Every row gives one point. Each table stands for the endless flat space through its points: a line for two points, a plane for three, and so on. Write the one point that lies in both, or say that there is none.
In the rows, 128 means zero.

First (2 x 3)
[[108  97  75]
 [114 103 135]]
Second (2 x 3)
[[100 100 110]
 [ 90 112 106]]
They share: no point

First (2 x 4)
[[170 118 160 175]
 [172 118 158 179]]
Second (2 x 4)
[[160 113 171 176]
 [154 111 179 196]]
They share: no point

First (3 x 8)
[[ 90  90 148 166 133 137 173  86]
 [102 117 148 160 160 173 128  92]
 [ 80 100 188 201 133 177 133  46]]
Second (2 x 8)
[[119  94 170 150 164 185 131 109]
 [107 102 150 162 150 165 141 101]]
They share: no point

First (2 x 11)
[[122 146 164 115 163 101 168 125 101 169 103]
 [110 140 152 139 178  74 141 116 122 154 127]]
Second (3 x 11)
[[134 127 144 146 152 102 164 123 150 177 122]
 [ 84 146 172 108 142 122 199 130 107 175 100]
 [134 133 146 144 162  97 159 121 143 174 119]]
They share: no point

First (2 x 12)
[[102 157  94 156  85  92 129 169 144 111 153 123]
 [ 70 125  70 196 113 100 101 129 108 123 185 119]]
Second (2 x 12)
[[102 157 104 150  86  76 106 159 133 104 161 104]
 [106 161 112 142  83  67  98 159 132  99 161  95]]
They share: [ 94 149  88 166  92  94 122 159 135 114 161 122]

First (3 x 18)
[[157 100 139 136 162 127 165 108  61 149  90 163 160 152 124  87 180 100]
 [161  95 128 130 149 137 155  88  69 123 112 148 139 138 145  89 162 103]
 [160  94 127 130 150 154 162  87  58 119 114 148 130 128 148  84 168 106]]
Second (3 x 18)
[[165 104 145  92 178 107 185 107  76 148 117 151 170 124 156 116 140 105]
 [163  97 146  98 173 109 177 106  77 141 110 144 171 134 149 117 144 101]
 [159  83 156  94 176 116 179 112  72 132  97 128 180 142 140 128 149  95]]
They share: [163  97 130 130 147 103 141  90  91 131 108 148 157 158 139  99 150  97]

First (3 x 24)
[[132 165 117 149 181 105 153 128 163 112 126 148 117 157 139 151  81 115
  180 111 102  72  84  89]
 [133 167 125 143 177  97 162 133 177  94 142 150 123 146 131 146  87 120
  176 102  87  64  91  84]
 [120 151 103 160 185 124 125 122 127 156  87 136  95 180 165 160  72 109
  185 130 138  97  69 107]]
Second (3 x 24)
[[105 135 122 130 163 116 132 135 153 120 113 133  98 159 161 145  90 140
  172 115 109  87  83 103]
 [101 139 140 150 167  96 132 155 153 116 129 119  88 139 161 141 102 124
  162  95 101  95  93 113]
 [100 147 148 156 167  94 123 162 162 113 143 105  86 125 168 145 111 112
  160  86 104 101  99 119]]
They share: [103 137 131 140 165 106 132 145 153 118 121 126  93 149 161 143  96 132
 167 105 105  91  88 108]

First (3 x 24)
[[134 107  98 154 136 104 121 105 119 131 143 108 136 132 145 155 183 136
   97 152 161 163 116 131]
 [152 125 100 172 144  86 109 113 135 151 137  98 136 152 141 141 169 126
   81 156 149 155  98 117]
 [171 138  98 173 147  85 110 122 143 170 126  86 145 157 147 135 154 117
   80 153 142 158  90 104]]
Second (2 x 24)
[[156 116 101 151 132 107 119 110 124 150 123  96 139 136 149 159 163 134
  106 146 149 163 118 126]
 [144 132  81 167 160  91 131 126 136 150 159  96 163 140 157 119 183 106
   66 158 169 175  78  94]]
They share: [153 120  96 155 139 103 122 114 127 150 132  96 145 137 151 149 168 127
  96 149 154 166 108 118]

First (2 x 24)
[[140 102 181 146 111  83 120  87 152 160 138 142 119 100 122 148 149 139
  138 100 116 179 186 129]
 [138  98 161 154 131  97 108 103 152 164 128 134 137 100 102 148 157 141
  136 120 124 171 170 149]]
Second (3 x 24)
[[131  77 132 152 161  78 102 131 132 154 112 118 157 114 111 144 145 140
  130 133 128 151 167 148]
 [137  68 118 149 175  65 105 139 119 152 115 107 162 124 120 141 135 137
  130 128 126 137 171 142]
 [141  70 122 147 166  72 102 133 127 154 121 115 157 118 110 140 138 132
  129 127 124 141 173 147]]
They share: no point

First (3 x 24)
[[112 102 143 161  29 192 115 162 118 122 125 135 158 102 124 185 164 142
  138 177 130  87 138 140]
 [ 74 124 106 126 119 158  77 144 157 105 103 189 146 148 101 152 114 118
   98 150 113 105 116 131]
 [117  98 123 112  89 160  99 129 130  85 129 150 164 149  90 191 154 154
   88 138 114 120 100 176]]
Second (3 x 24)
[[101 106 121 140  71 152  81 165 158 125 107 176 134 119 110 149 134 132
  126 156 124  88 138 120]
 [124  86 134 145  82 138  70 190 154 114 110 168 119 123 116 160 124 119
  117 142 107  61 139 100]
 [118  90 137 137 119 159  82 171 124  77 122 150 143 153 112 197 119 109
   81 135  88  72 108 125]]
They share: [ 91 114 119 134  89 168  91 147 142 107 113 168 152 135 106 167 134 130
 108 156 118 102 120 140]

First (3 x 24)
[[ 98 131 162 116 158 169 148 114 164 135 144 103 161 129 127 152 115 139
  156 127 145 181 159 135]
 [112 137 176 132 142 161 146 112 146 127 146 107 143 113 141 154 103 151
  146 113 161 163 157 133]
 [132 143 163 175 123 126 141  80 131 125 163 141 134  79 140 165 112 184
  142 129 192 145 185 116]]
Second (2 x 24)
[[125 133 159 152 138 160 123 121 152 139 172 129 169 104 122 146 105 171
  160 121 174 163 190 108]
 [ 95 133 164 132 143 160 168  91 157 104 132 114 124 124 157 186 130 136
  135 106 169 168 145 143]]
They share: no point

First (2 x 24)
[[ 91 100 158 126 118 150 139 106 135  94 116 133 143 142 134 106 120  82
   82 149 121 130  90 106]
 [ 90 108 152 128 116 153 139 108 131  96 124 143 139 142 124 112 113  75
   75 147 111 132  90 105]]
Second (2 x 24)
[[107 129 154 138 108 127 155  85 140  87  98 121 133 121 174 119 113  63
   91 159 134  94  93  88]
 [ 72  79 174 103 123 147 130 105 145 107 103 116 163 166 129  79 148 108
   96 134 124 139  83 118]]
They share: no point

First (4 x 24)
[[ 93 124 194 163 121 120  95 104 175 161 105 129 181 144 145 124  44  73
   94  94 151  66  66 134]
 [ 53  54 199 153 126 155 125  99 150 106  75 144 126 139 160 104 124 103
   69 129  81 116  76  89]
 [ 81  86 191 137 158 143 141  87 182 118  83 116 166 179 124 132  92 107
   57 133 109 116  88  97]
 [144 121 141 133 158 121  89 107 166 196 123 133 170 178 105  89  94 131
  133 113 171 121 114 144]]
Second (3 x 24)
[[110  93 142 132 105 119  98  78 168 181 108 165 126 181 163  68  82 121
   90 123 153 125 112 137]
 [100 105 191 127 179 135 108 119 143 154  85 130 191 137 112 118 110 138
  151  96 153 105  58  87]
 [104 101 172 127 151 128 105 102 153 165  93 144 167 155 132  99  98 133
  128 106 155 113  78 105]]
They share: [104  93 166 147 135 134  95 108 153 163 105 144 147 151 136  89 106 115
 114 114 135 113  94 125]

First (3 x 24)
[[153 110 129 152 137 128 153 152 112  70 105  90 153 169 184 112 161 117
  150 102 104 121 106 162]
 [127 113 132 136 140 112 162 147 125  94  92 113 143 160 165 121 166 120
  146  98  90 134  95 165]
 [151 104 153 166 149 106 165 126 146  70 107  92 173 175 186 124 139  99
  128  86 120 113 116 168]]
Second (2 x 24)
[[ 97 129 150 134 132  99 153 134 117 104  91 133 149 156 183 134 143 137
  159 105  97 131  88 157]
 [118 102 126 131 159  96 168 146 132 113  79 112 131 168 156 131 167 107
  132  90  73 137  97 181]]
They share: no point

First (2 x 24)
[[163 157 113 129 104 110 115 102  91 153 113 154 168 164 128 163  81 151
   96 147 117 135 129  92]
 [172 148 115 136 107 107 109 105  88 148 112 155 178 166 137 173  72 155
   92 147 112 125 132  87]]
Second (3 x 24)
[[154 165 111 135 118 119 124  99  94 152 117 145 181 158 124 155  80 161
   90 158 138 140 116 110]
 [144 157 117 135 106 111 116  93  82 158 127 159 171 150 110 147  78 151
  104 148 126 150 126 100]
 [136 145 127 145 108  93 114  83  70 150 137 159 187 130  98 141  66 163
  122 146 126 144 142 112]]
They share: no point

First (2 x 24)
[[146  89 107 139 111 130 147 161 154  77 153 156 138  95 103 147 160 144
  136 163 143 152 129 105]
 [134 117 115 123 147 166 119 137 126 101 117 172 134 131 143 131 156 136
  148 139 163 144  93 113]]
Second (4 x 24)
[[167 125  83 154 162 148 138 122 130  77 126 153 120 116 115 117 142 138
  166 154 164 155  72  87]
 [161 115 113 177 171 162 159  99 137  78 158 124 147  87 102  94 110 171
  185 149 151 155  60 105]
 [147 139 121 160 155 124 157 139 162 110 132 157 139 114 106 141 137 156
  137 178 130 149  65  85]
 [119  82 107  80 111 185  87 162 106  88 110 193 128 141 168 144 191 111
  138 114 185 140 150 137]]
They share: [137 110 113 127 138 157 126 143 133  95 126 168 135 122 133 135 157 138
 145 145 158 146 102 111]

First (4 x 24)
[[106 104  80 145 135 104 119  82 118 120 127 151  69 176 115 123  89 129
  126 171 157 133 152 112]
 [115  99 156 156  91 120  96  82 169  97 165 151 134 166 136 129 131 132
   77 119 137  76  97  60]
 [ 70 103 133 164 101 124  85 103 166 128 143 172 103 132 136 141 131 117
  112 148 111  88  99  89]
 [ 81  98 114 151 126 115  94  93 145 122 132 167  84 153 137 130 117 112
  115 172 136 103 118 100]]
Second (4 x 24)
[[129 107  88 180 102 141  96 107 161 139 125 138  92 144 122 146 123 152
   88 131 119 127 116  97]
 [109 100 131 164 120 107 127  85 182 102 148 148 126 169 113 166 107 134
   92 159 104 113 154 109]
 [ 89  57 126 169 127 112 123  74 182 100 160 182 106 169 149 155  82 113
  114 143 141  65 134 106]
 [ 49  97 158 137 103  80 143  54 170  68 164 166 138 189 113 147  86 113
  122 175 105  97 162  94]]
They share: no point

First (2 x 24)
[[184 155 101  70  75 103 121 140 143 105 121 127  83 148 167  97 171  72
   68 108 125 153 147 165]
 [160 163 113 110 103 103 129 172 115  89  89 127 119 152 155  89 139  96
  108 136 153 129 159 161]]
Second (4 x 24)
[[179 161  95 113  87 122 138 161 122 104  97 134  85 130 138  98 129  85
  116 118 141 147 165 152]
 [162 170 120 103 120  82 141 169  99  77  91 130  94 141 149 117 142  81
  112 159 115 110 188 183]
 [153 161 125  87 105  84 116 167 122  82  97 120 135 172 178  84 165  95
   80 140 151 123 147 172]
 [127 158 155 103 117  97  97 137 104  66 127 112 164 187 185  73 174  78
   68 135 167 114 135 153]]
They share: [166 161 110 100  96 103 127 164 122  93  97 127 110 151 158  91 147  90
  98 129 146 135 156 162]

First (3 x 24)
[[ 89 143  87 134 126 147  72 131 158 138  66 150 101 126 117 201 130 136
  119 146 133  94 130 139]
 [ 89 161 109 126 117 137 124 142 143 169 116 169 124 155 102 137 162 100
   86 159 102 121 142  69]
 [107 125 119 142 144 157  92 147 182 134  70 176 105 178 105 175 188 100
   89 124 119 148 154 119]]
Second (2 x 24)
[[ 84 154 107 134 112 166  87 122 149 158  76 157 107 148 113 185 159  97
   82 139 114 105 133  90]
 [119 154  92 124 157 116 127 147 134 163 116 157 107 153 103 140 159 122
  107 154 134 120 163 120]]
They share: no point

First (4 x 24)
[[ 83 127 103 132  91 139 140 142 172 138 197 181 177 119  92 133 182 132
  136  47 139  97 192 139]
 [ 66  85  83  88  84 176 138 121 160 115 154 180 140 111  84 125 124 122
  155 101 108 108 136 155]
 [ 80  74  77  91  91 191 128  95 157 123 129 167 128 120  80 125 110 111
  168 130 115 132 110 158]
 [118 109  99 162 120 157 128  86 149 163 142 155 158 151 100 117 167 110
  181 100 171 145 151 153]]
Second (3 x 24)
[[116 108  85 144 101 157 141 116 153 140 139 163 147 148  93 119 173 111
  177  88 148 125 150 137]
 [114  88  91 154 105 157 143 122 169 160 159 153 167 132 103 139 161  97
  175  72 156 135 168 149]
 [124  66  83 176  93 161 165 146 189 174 183 133 187 114 131 177 157  63
  185  48 182 141 192 163]]
They share: no point

First (3 x 24)
[[ 92 126 135  73 154 142 115 145 154 146 117  96 163  50 177 186 123 108
  127 120 157 112 149 131]
 [131 145 117  84 180 121 101 139 143 122 128  88 147  84 152 157 105  79
  106 132 143  98 154 151]
 [158 139 117 108 168 130 104 112 137 140 116 100 162 114 131 151 105  82
  115 105 164 101 160 166]]
Second (4 x 24)
[[140 137 100  77 175 134  98 155 166 173 105 108 184 108 156 144 155 103
  139 121 155 106 157 146]
 [106 123 112  91 197 158 106 131 152 169  71  88 152  90 172 174 127 139
  117 153 143 100 159 134]
 [129 138 114  98 181 135 110 108 119 170 102  83 153 105 133 174 104 100
  122 115 170 123 177 147]
 [150 135 137 110 143 129 112 106 135 120 134 104 162  91 134 163  91  71
  113  87 172 102 152 168]]
They share: [139 134 123  99 162 135 108 120 142 144 115 100 164  96 144 162 111  91
 120 107 164 105 157 156]

First (2 x 24)
[[174 115 124 137 166 152 161  84 145 101 116 162 107 151 153 155 139 138
  113 161 151 119 124 158]
 [156 107 144 133 148 160 173  94 129 111 108 164  93 147 171 143 127 126
   97 165 163 135 120 178]]
Second (3 x 24)
[[201 144 170 114 184 180 218  77 149  70  85 112 103 101 159 119 109 117
  138 169 196 127 113 165]
 [144 108 118 141 140 122 166 126 135 102 104 164  82 147 125 134 127 137
  102 192 168 167 106 186]
 [141 102 114 144 138 124 156 121 133 110 111 174  85 157 133 143 133 139
   96 185 158 159 111 183]]
They share: [165 111 134 135 157 156 167  89 137 106 112 163 100 149 162 149 133 132
 105 163 157 127 122 168]

First (4 x 24)
[[159 116 165  49 120 125  81 174 114 166 103 126 158 184 144 159 163 131
   99 148 160 169 201  84]
 [151  88 156  71  96  86 138 135 102 137  69 150 122 146 123 157 152 118
   95 172 123 119 150 105]
 [166 101 157  50 123 110  82 173  99 168  92 126 160 172 147 144 155 130
   89 165 154 162 199  91]
 [108  87 145 100 105 140  88  95  69 128 102 150 148 156 117 122 151 164
   93 135  98 164 175 133]]
Second (3 x 24)
[[105 112 169  81  73  87 120 120  63 117 118 171 128 147 102 140 163 129
   95 154  92 155 197 124]
 [105 106 170  91  69  77 122 112  63 123 116 171 138 146 108 136 154 122
   90 149  90 165 200 116]
 [121  94 150  91 105 145 110 104 103 127  88 147 130 162 116 152 158 154
  106 133 114 141 148 120]]
They share: [117  97 155  91  96 128 113 106  93 126  95 153 132 158 114 148 157 146
 102 137 108 147 161 119]

First (2 x 24)
[[139 121 157 145 100  71 123 126 143  95 109 185 171 140 147 171 162 143
  137 135 144 112  89 126]
 [130 131 156 135 107  79 124 129 150  98 107 177 168 139 153 167 153 144
  145 131 141 110  90 127]]
Second (4 x 24)
[[108 135 117  67 127 116 140 105 180  58  92 183 184 122 201 157 130 158
  132 111 165  88 118 113]
 [ 34  97 133 100  91  59 180 114 158  83 121 188 228 113 177 177 159 158
  143  99 165 112  95  81]
 [116 149 121  95 129 100 100 108 175  83 128 174 168 110 152 149 158  96
  151  92 171  90  91 133]
 [100 151 177 143 111  76 132 153 152 130 108 151 160 146 149 165 138 150
  176 131 117 120  78 129]]
They share: [112 151 154 115 121  95 126 135 164 104 103 161 162 137 165 159 135 146
 161 123 135 106  92 129]

First (4 x 24)
[[201 131  69 110 141  89  88 163 110  68 139 169  84 140 165 157 134 151
  136 149 129  69 129 151]
 [139 163 135 196 205 125  54 149 154 108  99 131 120 142 203 113 110  97
  146 207  83 151 169 179]
 [170 161  90 133 145 129  99 130 176 114  91 148 146 147 160 115  80 118
  173 158 122  86 123 149]
 [188 140  72 109 127 102 111 133 152  93 109 157 116 138 142 145  95 139
  155 140 146  62 108 149]]
Second (2 x 24)
[[174 150 102 155 157 102 103 131 156  95  97 145 104 126 162 133 110 131
  146 169 140 107 125 161]
 [158 134  96 135 157 100  83 137 146  97 113 141 112 140 154 153  92 117
  140 161 122  87 129 173]]
They share: [166 142  99 145 157 101  93 134 151  96 105 143 108 133 158 143 101 124
 143 165 131  97 127 167]

First (2 x 24)
[[105 123 120 154 130 106 138 132 144  96 126 122 155 155 116  90 104 149
  154  86 140 150 151 150]
 [103 125 120 160 124 116 150 118 156 112 130 136 139 135  98 102  94 137
  164 102 142 136 171 130]]
Second (2 x 24)
[[105 136 124 155 133 116 170 127 153 114 119 125 169 146 122  89  87 148
  168 107 118 126 161 140]
 [107 127 125 153 133 114 160 124 151 109 127 125 159 146 117  90  95 147
  160 103 128 133 160 144]]
They share: no point

First (4 x 24)
[[145 130 128 150 151 145 107 151 149 111 131 106 175 106 113 142 100 118
  160 147  91 117 150 137]
 [101 137 103 136 162 165  79 158 168  97 125 118 201 114 101 139 114 133
  155 140 113  89 150 137]
 [203 141 138 138  95 160 117 169 117 122 147  99 122 109 104 117 116  63
  155 130  79 133  99  84]
 [195 147 131 130  90 169 109 174 118 119 147 102 123 114  99 111 126  59
  151 122  85 125  90  75]]
Second (4 x 24)
[[184 135  97 109 133 151 142 183 142 142 140  73 194  93 136 109 103  99
  128  93 117 122 136 115]
 [125 163 104 110  86 133  96 114 126  56 123  80 170 159  98 128 136 130
  170 137  58 155 132 158]
 [137 149 138 152 135 140  77 129 132 100 120 114 138 151 107 143 137 135
  155 158  81 118 136 147]
 [157 141  94 100 112 139 154 192 142 118 131  70 218  99 118 100  82  84
  146  75 102 143 124 112]]
They share: no point

First (4 x 24)
[[101 132 105 127 129 144 103 145  78 124 142  97 108 167 131 120 172 128
  132 136  92 134 117 150]
 [123 124 125 113 120 142  94 128 111 114 132  77  99 167 122  98 172 107
  136 158 127 143 131 160]
 [100 147 103 139 127 148 102 151  78 107 151 109  98 154 121 127 162 132
  119 147  82 146 113 139]
 [ 92 124 100 124 132 145 107 146  65 142 141  96 120 176 142 125 179 132
  138 119  84 120 113 154]]
Second (2 x 24)
[[ 94 162 116 140 127 169  90 139  84  96 163 102  71 140 113 103 165 105
  122 143 111 147  99 126]
 [139 122 116 125 107 124 105 144 119 101 128  97 121 165 113 138 150 140
  107 193  81 162 149 166]]
They share: [112 146 116 134 119 151  96 141  98  98 149 100  91 150 113 117 159 119
 116 163  99 153 119 142]

First (2 x 24)
[[107 141  87 126  82 151 156 106 110 121  99 108 144 110 140 110 124  91
  141 123 156 122 133 153]
 [ 67 131  92 106 132 141 161 141 105  86  84  93 109 125 140  75 159 136
  131 128 126 152  98 108]]
Second (4 x 24)
[[ 75 147  85 116  98 165 176 124  90 125 103  92 150 108 142 106 156 105
  121 109 148 116 129 117]
 [ 50 147 103 115  85 140 181 147 107 148 112  67 163  88 142  86 161  83
  103 123 172 114 117  98]
 [117 143 105 130  76 115 146 134 132 115  97  90 140 132 146  46 134  77
  117 145 172 140  85 135]
 [ 78 144  93 118  93 148 169 130 104 125 102  88 147 108 142  91 150  97
  120 121 156 123 118 119]]
They share: [ 91 137  89 118 102 147 158 120 108 107  93 102 130 116 140  96 138 109
 137 125 144 134 119 135]

First (5 x 24)
[[186 113 139 151  98 162 124 127 109  82 109  90 141 156 104 112 159 122
  108 143 187  43 143 111]
 [171 106 134 125 118 151 108 123  98 100  93  60 128 161 107 143 115  88
  142 158 196  63 124  76]
 [122 102 151  93  87 147 104 149  78 126 107  70 151 175 158 158  65  76
  141 168 138 120 162  71]
 [141 104 152  99  94 143 106 141  80 124  99  60 150 177 139 155  77  74
  146 162 154 103 156  70]
 [167 104 140 139 104 163 118 139 112  96 103  70 132 165 119 141 129 102
  124 156 180  65 140  84]]
Second (3 x 24)
[[142 121 100 104 103 147 114 150 110  86 123 119 140 149 140 111  94 126
   81 157 143 110 163 109]
 [128 102 154 133  85 162 105 130  76 104 127 101 150 140 151 132 111 116
  129 169 155  83 135 110]
 [136 113 120 114  95 157 110 140  96  90 123 113 140 147 146 119 104 118
  101 161 151  98 151 107]]
They share: [133 109 130 119  91 162 108 135  89  92 123 110 140 146 149 123 109 114
 111 163 155  92 145 106]

First (4 x 24)
[[198 165 143 149 111 183 174 127 117  70  82 125 115 156 164 116 152 106
  105 153 109  32  85 139]
 [ 97  78 165 128 148 130 171 107 182 109 128 156  87  98  90  73 145 137
  195 125 159 146 153 188]
 [147 105 143 179 126 204 117  52 165 100 118 146 127  96 107  80 119 166
  126 162 118 116 151 112]
 [142 128 145 148 183 175 166 142 192  69 168 201 127 138  95 123 140 127
  170 160 134 106 103 153]]
Second (4 x 24)
[[143 101 139 130 120 146 165 110 169  65  93 130 139  93 102  75 126 160
  159 172 145  68 117 132]
 [141 113 173 144 136 157 162 104 109 109  99 158  97 103 151  79 100 122
  195 125 140  79 130 145]
 [147 123 173 164 136 165 146 124 123 121  85 150  83 111 155  67 118 104
  175 107 150  95 150 157]
 [151 113 143 158 120 164 139 138 165  81  69 130 123  89 124  43 126 136
  151 142 167  78 147 130]]
They share: no point

First (6 x 24)
[[107  94 112 135 134 134 100 139  68 126 167 149 134 130 131 120 142 162
  164 183 154 121 102 143]
 [151 113  67 146 122 154 152 121 125  98 135 131 143 183 138 135 151 131
  151 163 141  64 117 144]
 [177  93 123 138 106 224 148 103 146 115 165 167 128 156 192 115 150 146
  168 159 106 138 128 162]
 [135 114  44 129 128 150 102 113 100 110 125 161 158 180 103 110 138 164
  156 197 182  61  90 107]
 [180 146  94  95 114 214 156  82 153  87 162 163 161 167 159 121 157 144
  126 153 133  68 112 175]
 [ 99  84 134 138 124 152  76 147  56 143 179 169 116 109 148 103 144 183
  173 195 142 155 106 142]]
Second (6 x 24)
[[155  96  43 136  99 154 102  88 135 112 137 105 183 235 198 103 126 131
  215 149 150 119  62 202]
 [171  72 109 123 166 179 156 140  88 100 192 136 165 153 105 151 124 201
  160 145 124 120  85 173]
 [189  90  85 129 106 152 155 139  88 134 170 128 198 161 124 101 138 174
  190 155 138 126  74 150]
 [100  42 155 188 169 234 128 101  80  86 161 205 152 138 104 158 161 140
  118  69 217 144 204 150]
 [155  68  69 150  91 146 123  93 135 120 137 122 198 193 180 110 158 124
  202 150 188 115  77 182]
 [206  60 115 106 125 117 193 138 120 132 183 133 203  98 105 132 167 159
  176 203 163  94  43 129]]
They share: no point

First (4 x 24)
[[ 89 133  79  71 106  70 116 161 110  97 109 180 204 135 133 180  86 115
  128 141 133  78 117 164]
 [ 64  77  91 105 150  64  98 162 126 132 143 168 168  99 148 168  70 113
  166 119 107 102 111 136]
 [100 117  99  69 122  64 130 178 126  96 119 156 192 127 132 184  86 105
  146 119 115  82 107 172]
 [111 142  98  94  60 131 135 175 151 112 116 162 161  78 134 129 132 133
  141 148 144 112 127 145]]
Second (2 x 24)
[[111 115 107 117 104 114 117 189 154 127 120 175 191  97 131 149 111 147
  134 159 121 106 131 144]
 [ 87 124  92  90  89 105 111 165 127 127 117 169 161  94 143 155 108 120
  146 135 142 100 119 147]]
They share: no point

First (6 x 24)
[[174  74 143 141 187 139 144 122 125 154 108 138  93 146 153  82 105 164
   66 164 176 229  56 135]
 [111 108 131 104 121 148 146 159 114 185 116 144  79 170 138  95 133 178
  144 164 181 135 133 110]
 [111 117 141 124 158 149 126 128  72 161 144 124  86 158 155 136  95 170
  116 139 171 154  94 123]
 [161  90 144 116 158  96  97 142  61  97 100 140 137 144 144 107  93 141
  103 111 101 156  74 126]
 [ 68 146 163 131 127 175 150 100  39 142 160  98 121 202 139 106  63 196
  144  86 176  99 122  97]
 [ 83 135 156 116 115 150 136 125  43 126 138 114 132 194 133  97  78 181
  154  87 146  86 129  97]]
Second (3 x 24)
[[156 112 133 132 168 110 137 117 115 162 121 127  96 193 151 116  95 174
  130 160 127 154 128 113]
 [106  97 148 107 123 155 132 162  70 127 116 142 116 148 136  76 110 159
  120 115 167 134  88 118]
 [ 96  93 153 103 133 151 140 166  70 133 111 148 120 154 133  67 101 152
  117 125 158 130  94 110]]
They share: [126 103 142 117 141 137 134 144  88 141 118 136 108 166 142  92 104 165
 124 133 151 142 104 116]

First (3 x 24)
[[191 114 130  92 154 134  80 116 166 174 123 109 145 116 130 159 180 179
   89 142 142 129 161  88]
 [143  94 135 151 164 112 111  72 163 153  94 102 152 154 179 119 154 145
  129 123  91 112 116 109]
 [167 102 130 122 163 125  95  89 169 165 102 106 151 143 154 135 165 164
  119 127 115 114 140 106]]
Second (6 x 24)
[[112 153 162 188 140 121  89  33 157 137  98  50 198  70 176 122 214 238
  113  90  88 150 127  31]
 [149  87 149 141 109 159  89  60 176 119 111 151 132 101 152 128 154 164
  101  87 133  98 144  92]
 [148 111 113 154 173 105 111 125 187 173 105 126 152 111 174 127 166 142
   88 114 100 144 159 108]
 [149  22 116 126 187 112  78 100 166 234 130  87 139 151  84 172 154 121
  122 144 100  96 136 127]
 [170  75 137 121 141 141 102  60 143 166 106  64 137 148 128 128 159 167
  128 145  84  81  94  62]
 [164  76 128 113 185 100  92 112 160 190 120 111 143 164 147 160 155 124
  113 155 122 125 138 136]]
They share: [159 102 135 131 158 118 101  90 161 159 108 104 148 136 163 135 164 155
 109 133 109 122 130  97]
